Each row of a before or after table is a point. One or more steps were done to the points. Then noise was added and the rows were shuffled. The steps act on how far a point lies along the listed directions, d1 being the first. What was done? A step turns or swaps two directions, mirrors them in a line or flattens them onto one, adds a multiple of one to another, or multiplies one. Angles are multiples of 10 degrees, from the lower direction toward the higher: turns from -170 to 170, lines from 10 to 170 but not 90. Use the fewest steps. Two steps may share a direction if one is a turn and the other turns, adds or multiplies; they go together, in the order done. Otherwise the lowest direction goes first.

Directions:
(1): [4.2 0.5]
(2): [-0.5  4.2]
Before (11 x 2):
[[ 4.6  1.4]
 [-4.6  5.2]
 [ 5.4 -1.3]
 [ 1.1  5.5]
 [ 2.3  1.3]
 [-5.4  2.2]
 [-1.5  1.0]
 [-2.6 -4.0]
 [-0.2 -2.6]
 [-0.1 -4.3]
 [-2.9  4.7]]
After (11 x 2):
[[ 1.0 -0.4]
 [-3.6  1.0]
 [ 0.1 -0.2]
 [-1.4 -0.1]
 [-5.7  1.3]
 [ 3.7 -0.5]
 [ 2.2 -0.4]
 [ 0.3 -0.3]
 [-1.7  0.6]
 [-5.6  1.2]
 [ 5.2 -1.1]]
Steps: flatten d1 and d2 onto the line at 160 degrees

Directions:
(1): [ 1.1 -3.4 -3.8]
(2): [-2.3  3.1 -3.5]
(3): [ 4.5  2.4 -0.8]
Before (8 x 3):
[[-0.8 -3.6  2.4]
 [-3.7 -2.7  0.2]
 [-1.5  0.9 -3.4]
 [-1.7 -1.7 -4.2]
 [ 0.3 -3.0  3.4]
 [-5.1 -1.0 -4.1]
 [-0.2  2.5 -4.0]
 [-0.8  0.4 -7.7]]
After (8 x 3):
[[-0.1 -0.4 -8.7]
 [ 1.3 -3.1  2.2]
 [ 0.6 -1.8 -5.0]
 [ 0.3 -1.4 -0.2]
 [-1.0  1.7 -4.4]
 [-0.2  0.4 -5.1]
 [ 1.1 -2.6  3.4]
 [-0.8  0.7 -3.9]]
Steps: multiply d1 by 1.3; flatten d2 and d3 onto the line at 10 degrees

Directions:
(1): [ 5.6 -1.0  1.5  1.0]
(2): [-0.9 -5.9 -0.1 -0.8]
(3): [-0.7 -0.6 -1.8  5.6]
(4): [-1.7  0.0  5.5  1.5]
Before (8 x 4):
[[ 3.7  6.0 -0.1  2.7]
 [-0.1 -3.8  0.3  0.5]
 [ 3.5  2.1  2.4  0.3]
 [ 2.8  1.2  3.4 -5.4]
 [-3.2 -4.4  1.7  0.4]
 [-0.5 -3.5  2.5  3.8]
 [ 4.2  3.3  1.9  4.7]
 [-1.1  1.6  3.3  1.2]]
After (8 x 4):
[[-3.0  7.4  0.7  0.2]
 [-0.4  4.1  2.2  2.9]
 [ 3.4 -4.2  1.5  0.8]
 [ 1.3  2.2 -1.2  1.5]
 [ 1.7 -5.3  0.6  2.4]
 [ 2.2 -4.2  3.1  4.5]
 [ 3.4  0.7 -6.1 -0.4]
 [-2.0  1.7 -1.4  3.5]]
Steps: add 1 times d2 to d1; swap d3 and d4

Directions:
(1): [ 1.0 -3.2  5.5  2.4  2.0 -1.6]
(2): [ 2.7 -3.5 -2.7 -1.8  4.4  2.2]
Before (8 x 6):
[[ 2.5 -0.5 -2.6 -2.0  3.3  0.8]
 [ 0.3 -1.6 -5.2 -0.2 -0.6  3.7]
 [-0.4 -0.7  3.2  0.3 -0.1 -1.4]
 [ 1.6 -1.7  1.4  1.8  2.0  1.1]
 [ 0.5 -4.1 -3.2 -1.7  2.8  2.4]
 [ 2.7 -6.0  6.6  3.2  3.9 -1.9]
 [-3.4  2.8 -3.3 -0.8 -2.3 -0.2]
 [ 2.1 -2.5 -2.2 -2.2  1.5  0.2]]
After (8 x 6):
[[  1.1   0.3  -6.9  -4.5  -0.4   1.6]
 [ -0.2  -1.6   4.9   1.0   0.5  -1.8]
 [ -2.8   1.0  -0.4   0.5  -1.1  -0.9]
 [  1.6   2.6  -8.1  -4.4   1.2   2.3]
 [  1.2  -0.3  -0.8   1.0   1.0   1.8]
 [ -0.4   0.9  -9.2  -2.1  -2.1   5.0]
 [ -0.8  -0.1 -10.0  -4.6   0.4   4.5]
 [  2.2  -4.5   3.9   2.0   2.8  -1.0]]
Steps: add -1.5 times d2 to d1
